Rows are points. Each copy is the shape, with its points in the same order, turned, moved and blurred by noise. Say if it was mirrored as well.
(in the rows, 128 means zero)

Shape (8 x 3):
[[146 164 126]
 [ 94 161 123]
 [174 162 138]
 [149  77 165]
 [136 161 119]
 [172 168  84]
 [ 93 119 113]
 [140  63 152]]
Copy 1 (8 x 3):
[[ 87 147 151]
 [105 183 120]
 [ 81 132 179]
 [168 105 158]
 [ 85 153 144]
 [ 49 120 136]
 [135 158 101]
 [174 102 140]]
Copy 1 is: mirrored
Copy 2:
[[147  99 128]
 [185 133 139]
 [119  84 132]
 [ 83 167 151]
 [154 108 125]
 [138  81  84]
 [165 168 122]
 [ 84 182 141]]
Copy 2 is: only turned
Copy 3, 8 rows:
[[102 106 142]
 [ 80 143 114]
 [115  81 146]
 [163  92  68]
 [ 96 119 136]
 [129 119 183]
 [117 165  94]
 [175 114  64]]
Copy 3 is: only turned
Copy 4, 8 rows:
[[116 138 160]
 [ 89 151 117]
 [133 120 177]
 [188 109 101]
 [112 143 149]
 [130 172 193]
 [123 166  96]
 [194 127  90]]
Copy 4 is: only turned

Shape:
[[118 142 193]
 [ 73 147 128]
 [101 134 107]
 [136 134 172]
 [176 108 110]
 [102 110 176]]
Copy 1 (6 x 3):
[[108  62 130]
 [ 97 118 183]
 [104 143 157]
 [114  83 115]
 [117 155  80]
 [ 74  81 132]]
Copy 1 is: only turned
Copy 2 (6 x 3):
[[163 163  81]
 [161 162 159]
 [119 150 157]
 [133 152  86]
 [ 58 132 105]
 [168 130 101]]
Copy 2 is: only turned

Shape:
[[131 117 104 178]
 [ 76  64 129 113]
 [179 160  88 155]
 [130  95 168 114]
 [ 84 116 119  78]
 [141 163 139 154]
 [ 72 124 128 162]
 [112 107 152 118]
 [163 194 106 122]]
Copy 1, 9 rows:
[[ 96 151 103 126]
 [160  73 109 103]
 [ 93 203 146 110]
 [119  88 166 112]
 [192 115 146 112]
 [104 160 160 153]
 [139 118 102 162]
 [135 101 150 124]
 [124 207 181 133]]
Copy 1 is: mirrored
Copy 2, 9 rows:
[[160 159 141 154]
 [ 72 180 101 131]
 [184  95 136 167]
 [ 76 133 151 139]
 [ 84 128  83 107]
 [152 110 162 115]
 [133 174 126  95]
 [ 87 138 139 126]
 [170  62 129 126]]
Copy 2 is: only turned
Copy 3, 9 rows:
[[122  86 132 162]
 [154  78 164  68]
 [114 146 138 196]
 [169 123 104  90]
 [118 138 163  68]
 [104 132  97 143]
 [ 90  75 139 109]
 [149 113 115  89]
 [ 91 188 119 162]]
Copy 3 is: mirrored
Copy 4, 9 rows:
[[123 170 114 113]
 [ 71 102 131  80]
 [152 190 167 158]
 [132  86 129 116]
 [ 53  97 162 137]
 [139 142 119 166]
 [ 74 134  88 137]
 [112  95 125 129]
 [135 159 172 196]]
Copy 4 is: only turned

Shape:
[[102 109 144 135]
 [122 164 173 183]
 [132 166 110  77]
 [ 83 179 181 151]
 [127 115  66 133]
 [120 151 132  91]
 [110 154 127 129]
 [182  84 144 131]
 [123 104  79  65]
 [160 137 138 141]]
Copy 1, 10 rows:
[[139 135  97 180]
 [150 201 134 124]
 [149  97  65  99]
 [163 204  86 130]
 [162  69 137 142]
 [142 114  68 118]
 [157 134 100 127]
 [ 78 111 123 160]
 [147  49  73 156]
 [114 130 132 128]]
Copy 1 is: only turned
Copy 2 (10 x 4):
[[153 145 132 142]
 [142 131 100  68]
 [ 66 121 140 141]
 [126 175  96  79]
 [131 109 196 156]
 [ 94 137 120 142]
 [122 142 144 124]
 [155  71 110 166]
 [ 99 117 169 200]
 [124  89 123 114]]
Copy 2 is: mirrored

Shape, 11 rows:
[[128 122 121 103 156  57]
 [148 160 136 116  99 132]
 [145 138 142 190 130 133]
 [159 176 159 135 143 119]
 [ 64 140 169 104 143 121]
 [107 216 148 129 143 161]
 [140  87 102 165 129 188]
 [135 169  98 167 124 148]
 [145  95  88 117 137 121]
 [102 168  65 163  82 151]
 [ 80 130 144  79 101 154]]
Copy 1, 11 rows:
[[152  88 141 180  79 129]
 [145 142 171 107 121 142]
 [123 190 112 133 109 119]
 [156 160 160 159 129 142]
 [145  96 112 141 152 187]
 [128 153 162 141 196 152]
 [131 134  79  71 133  73]
 [101 157 138 124 136 106]
 [151  95 127 125 100  85]
 [ 51 130 148  94 131 121]
 [154  87 136  87 149 174]]
Copy 1 is: only turned
Copy 2, 11 rows:
[[128 142 153 123 138  61]
 [119 171 109 164 148 139]
 [148 132 157 157 186 167]
 [111 182 145 149 189 131]
 [ 61 105 125 158 162  96]
 [ 84 159  89 163 228 137]
 [151  89 111 113 146 189]
 [158 140 102 150 199 154]
 [158 129 114 104 123 120]
 [180 116  61 186 185 141]
 [ 71 114  85 167 130 121]]
Copy 2 is: only turned

Shape, 11 rows:
[[165 108 134 119 120  85]
 [134 124 167 135 117  88]
 [110  99  93 202 123 117]
 [161 176 120 193 127 153]
 [115 176 110 113 200  87]
 [ 96 138 133  98 110 142]
 [126 182 182 114 107 158]
 [ 89 177 127 106 188 109]
 [103 129 119 161 103  82]
 [145 146 181 118 190 160]
 [165 139 113 136 151  86]]
Copy 1 (11 x 6):
[[120 133  83 148 110  83]
 [131 130  84 163 101 125]
 [ 91 161 172 177 110 132]
 [144 197 133 167 177 146]
 [ 98 192  92  71 118 145]
 [106  91 102 119 154 155]
 [167 121  78 142 173 179]
 [103 161  91  66 121 172]
 [ 82 145 104 177 104 144]
 [190 143 117  81 133 140]
 [108 168  93 123 122  92]]
Copy 1 is: only turned
Copy 2:
[[108 173 135 131  96 149]
 [127 143 137 145  78 122]
 [ 76  66 119 114 119 157]
 [ 95  88 198 171 137 163]
 [114 147 199  80 137  82]
 [163 130 122 134 153 120]
 [172 130 170 190 140 109]
 [138 126 189  93 145  68]
 [128  98 134 113  88 147]
 [ 97 155 171 180 155  65]
 [ 97 159 175 114 108 143]]
Copy 2 is: only turned
Copy 3 (11 x 6):
[[169 126  99 130 147 109]
 [127 101 105 142 172 118]
 [100 144 183 113 167  95]
 [110 150 166 154 147 181]
 [ 93  82 125 187  82 101]
 [ 88 105 105  84 120 136]
 [ 95 107  74 132 143 197]
 [ 67  79 110 167  88 123]
 [111  90 152 109 162 116]
 [ 71 153  71 181 126 140]
 [154 123 124 161 124 109]]
Copy 3 is: mirrored
Copy 4, 11 rows:
[[107 131 135  89 177 164]
 [144 144 150 118 169 150]
 [ 85 155 114 134 146  72]
 [106 181  56 147 140 144]
 [116 145 137 104  55 171]
 [138  78 117 155 134 148]
 [175 125  87 162 146 183]
 [143 128 138 127  57 162]
 [ 93 147 159 155 147 122]
 [195 137  77  92 113 154]
 [ 98 155 124  86 133 163]]
Copy 4 is: mirrored
